Rows are points. Two turns around zero, p and q, are shown by what they do to some points. Write where each new point lands after one turn and then the other. Backwards means that the second turn is done in reverse. Each puzzle has new turns, and all numbers are rounded.

Turn p:
[29 10 -6] -> [30 -7 -7]
[-53  21 -10] -> [-40  36 -22]
[33 -1  8] -> [ 30 -12  10]
[ -3 -49 -20] -> [-25 -47   2]
[-15 -21  37] -> [-18   4  41]
[ 10  39 -10] -> [ 24  23 -24]
Turn q:
[-12 -17 -38] -> [ -8 -18 -39]
[-24   3  -5] -> [-23   5  -8]
[ -8 -22   0] -> [-10 -21   0]
[43 37 42] -> [40 35 46]
Where do these land?
q, then p: [ 2 18 24] -> [11 25 13]
p, then q: [-4 -7 21] -> [-7  6 21]
p, then q: [-26   2  16] -> [-20  21   8]
q, then p: [  2 -18  19] -> [-7 -5 25]
p, then q: [ 26   5 -79] -> [ 22 -44 -67]

Turn p:
[-27 -38  17   8   0  26] -> [-25 -36   4  18 -12  27]
[-40 -24  25  13  16   6] -> [-40 -19  16  28   3  16]
[ 41  22 -18 -36 -34   0] -> [ 33  18 -22 -47 -26 -15]
[ 15 -22  10  -4  36   7] -> [ -9 -30   8 -14  30   1]
[  7  17 -18 -37 -23 -39] -> [  2  26 -18 -19 -22 -47]
[ 49 -23 -15 -14 -27  29] -> [ 42 -33 -16 -36 -21  10]
[-30  44  17  -5 -14  -5] -> [-21  50   7   4 -15  10]
[  7  34  -1  45  21 -56] -> [ 21  39  37  32  35 -36]
[-23 -10 -18  30  25  34] -> [ -2 -15 -16  34  27  36]
Turn q:
[ 36  31  21 -13 -40  -3] -> [ 40  33   5 -33 -26   7]
[-27  10 -33  17  38 -12] -> [-45  10 -10  36  12  -9]
[ 34 -10  32 -23  42  18] -> [ 36   1   1  -8  58 -15]
[-41 -11  46  20 -42  -3] -> [  2 -28  62  -3 -35  17]
[34 -8 -4 15 22 41] -> [ 32  -4 -26  21  31  22]
[-46 -12  -6  -9  23  18] -> [-41 -22  12   3  27  13]
[ -4  12 -17  14 -37 -32] -> [-10  11  -3   0 -53  -8]
[ 15 -13 -38 -21  -6 -27] -> [-13  -3 -39 -16 -15 -29]
Where do these land?
q, then p backwards: [ 23  35 -44  25 -52  -8] -> [-28  25 -19 -19 -66  24]
q, then p: [  1 -32  38   3 -10 -23] -> [  0 -25  36 -14 -16 -27]
q, then p: [ 15 -24  16  -7  52  -9] -> [ -4 -11  20   9  46 -34]
p, then q backwards: [  5  23  -4 -30   4   7] -> [  9  18 -15 -30  -5   1]
q, then p: [-33  70  -4  35   0  20] -> [-4 47 13 13 -3 71]
q, then p: [  2 -22  10  -5  10  28] -> [ -2 -31  -2  -8  21   5]
p, then q: [-13 -49 -12 -21  -6 -15] -> [-19 -39  -6   4 -31 -22]
